Each row is a point. To make a cloud, some directions were put in groups of two or more. Within a group, all points are equally far from the middle, so they leave a hole (a ring in 2 directions, a hollow ball in 3). The other directions are filled evenly. Then the cloud was stretched, turned, moved and blurred a little. Count the holes, and give their numbers of directions, smallest first.
In the rows, zero is written as 128.

Cloud, 21 rows:
[[130 171 127]
 [ 87 117 103]
 [103 113  93]
 [ 84 130 140]
 [ 95  90 171]
 [148 146 110]
 [ 93  72 151]
 [106  95  72]
 [134 144 174]
 [ 53 123 105]
 [103  98 140]
 [104 109 160]
 [130 121 101]
 [144  92 123]
 [ 98 104 173]
 [144 176 141]
 [142 124 152]
 [116  91  88]
 [123 188 110]
 [113 146 174]
 [ 99  63 120]]
Holes: 0

Cloud:
[[114 173 170 138 137 120]
 [116 117 165 147  79  64]
 [114 130 168 187 120 147]
 [159 149 112 164 121 106]
 [143  97 141 181  97 146]
 [132  85 150 152  74 131]
 [ 96  85 155 114 140 147]
 [113 172 131 127  92  81]
 [167 157 125 108 124 114]
 [162 131 184 103  87  95]
 [100 150 164 175 138  87]
 [ 96 118 188 104 123 106]
 [146 172 126 139  93  88]
 [ 93 102 193 144 122  99]
 [107 128 180 186 124 128]
 [153 106 160 107  98 163]
 [158 169 126 148 111  99]
 [109 130 184 185 122 120]
 [ 80 122 133 170  92 127]
 [121 173 156 149 144 103]
 [110 109 161 114 119  62]
 [137 148 167 179 128  90]
 [144 113 187 126  68 102]
 [138 132 113 165  95  72]
 [ 82 160 161 160 127 108]
 [144 109 185 158  73 117]
 [150 105 133 109 158 146]
 [ 88  88 145 167  91 118]
 [138 132 177 181  87 126]
 [ 92 133 150 170 124  64]
 [110 121 197 108 133 125]
 [ 95 133 183  97 127 110]
 [ 93 100 193 132 121 106]
 [136 135 117 164 136 165]
 [112 151 138 151  69 135]
 [140 111 205 146 111 116]
 [124 160 109 107 109  85]
 [102 107 135 172  75 124]
 [ 99 121 158 188 131 147]
 [156  84 133 171 120 133]
 [ 99 149 118 159 156  86]
 [127 101 151 170  70 129]
 [143 122 179  98  70 126]
 [109 123 115  92 150  98]
 [157 151 139 173 116  90]
 [101 139 179 181 130 101]
 [ 84 100 182 151 108  97]
 [101 110 108  97 123 140]
 [105 132 172  88  94  94]
 [141  96 149 176  88 143]
 [147 180 159 143  94 113]
 [156 143 176  92  81 100]
 [ 81 139 159 169 103  83]
 [122  74 124 120  98 122]]
Holes: 3 (2, 2, 2)

Cloud, 89 rows:
[[183 158 160 109 168 172 153 168]
 [113  77 106 100 158 122 115 181]
 [108  85 104 113 125 135 134 162]
 [125 153 127 170 161 103  91 141]
 [129 116 145 127 183 182  73 117]
 [110 137  80 113 112 132 111 164]
 [119 144 150 196 178 103 111 153]
 [106 162 127 105 148 139  91  87]
 [127 207 137 142 169 169  98 117]
 [191 160 129 124 133 137 161 138]
 [ 90 150 157 164 112 155 106 132]
 [163 133 134  91 125 136 167 123]
 [114 159 130 117  56 167 141 147]
 [ 81 135 142 154 188 123 130 161]
 [105 141 118 191 138 110 110 107]
 [142 110  91  80  97 121 122 195]
 [115 141  90 124 114 147 161 151]
 [101 129 148 131 195  90 126 154]
 [131  83 115 168  90 150 157 153]
 [164 107 102  98 161 127 175 112]
 [107 144 136 193 124 138 177 110]
 [103 139 139 141 166 110  94 123]
 [180 112 138 111 201 175 145 131]
 [133 135 165  69 156 111 125 152]
 [157 112 109 148  68 151 162 158]
 [124  99  91 141 132 134  78 122]
 [135 145 142  55 157 133  89 170]
 [172 137 158 123 123 117 113  74]
 [142 141  86 119 194 142 138 154]
 [152 143 116 107 190 146 155 173]
 [ 96 131 148 163 123 164  82 151]
 [163 168 151 128  48 121 101  95]
 [180 146 144 115 148 111  93  91]
 [ 85 140 158 141 172 155 135 158]
 [158 153  83 153  76  92  95 112]
 [184 107 119 171  76 159 135 171]
 [182 166 102  96 121 145 155 146]
 [185 158  86 138 132 125 105 153]
 [128 173 154 160 114 130  96 104]
 [119 160  98 169  91 133  89 115]
 [122 127 107 174  93 102 171  99]
 [157 117 112 154  81 146 167 130]
 [140 151 180 138 136 119 132 132]
 [106 128 142 105 148 184 106 178]
 [179 142 133 107 156 198 101 157]
 [184  80 110 136 172 130 161 142]
 [129 157  94 156  74 161  77 135]
 [106 133 120  98 141 114  95 125]
 [109 149 165 111 119 124 117 114]
 [ 96  89 117 139 155 169  86 193]
 [118 150 151 111 194  94  85 141]
 [152 157 122 146  74  73 123 121]
 [114 141 130  93 142 148 143 140]
 [123 132 100 185 164 157  97 128]
 [163 145 127  60 202 140 125 148]
 [171 128 153 151 177 137 162 115]
 [191 157 142 131 160 140 158 148]
 [150 175 133 166 112 165  87 124]
 [173 200 136 177  84 121 136 123]
 [105 107 142  84 188 109 129 125]
 [177  94 107 147 186 103 116 107]
 [167  94 124 158  84 163 125  89]
 [195 103 128 136 174 139 147 159]
 [179 137  65 110  96 137  95 149]
 [134 156 161 140  69 143 100  90]
 [ 98 177  94 138 125 134 109 153]
 [107 204 175 184 123 132 135  85]
 [105  96 111 134 149 164 121 213]
 [188 149 138 158 143 125 152 155]
 [ 89 102 108 149 142 162  88 145]
 [133 156 141  63 119 173 104 160]
 [162 130  75 168  89 137  86 155]
 [149 136 117 104 137 119 187  83]
 [175 109 111 131  58 119 148 157]
 [ 89 134 112 151 137 121 110 165]
 [112 128 164  87 122 134  93 115]
 [134 163 169 170 114 149  96 123]
 [147 158 150  81 139 111 152 153]
 [133 147 130 138 170 106  77 151]
 [128 105 100 177 106  97 114  98]
 [155 218 194 112 125 109 154 117]
 [109 160 186 130 199 119  92 117]
 [103 133 121 143 184 157 169 158]
 [ 87 162 134 142 141 126 103  92]
 [186 132  94 160  76 110 139 117]
 [143 133 112  84 143 174 142 134]
 [158 105 106  66 163 163 118 147]
 [161 148 171 113 141 101  77 133]
 [164 163 169 138 104 180 157 155]]
Holes: 1 (3)
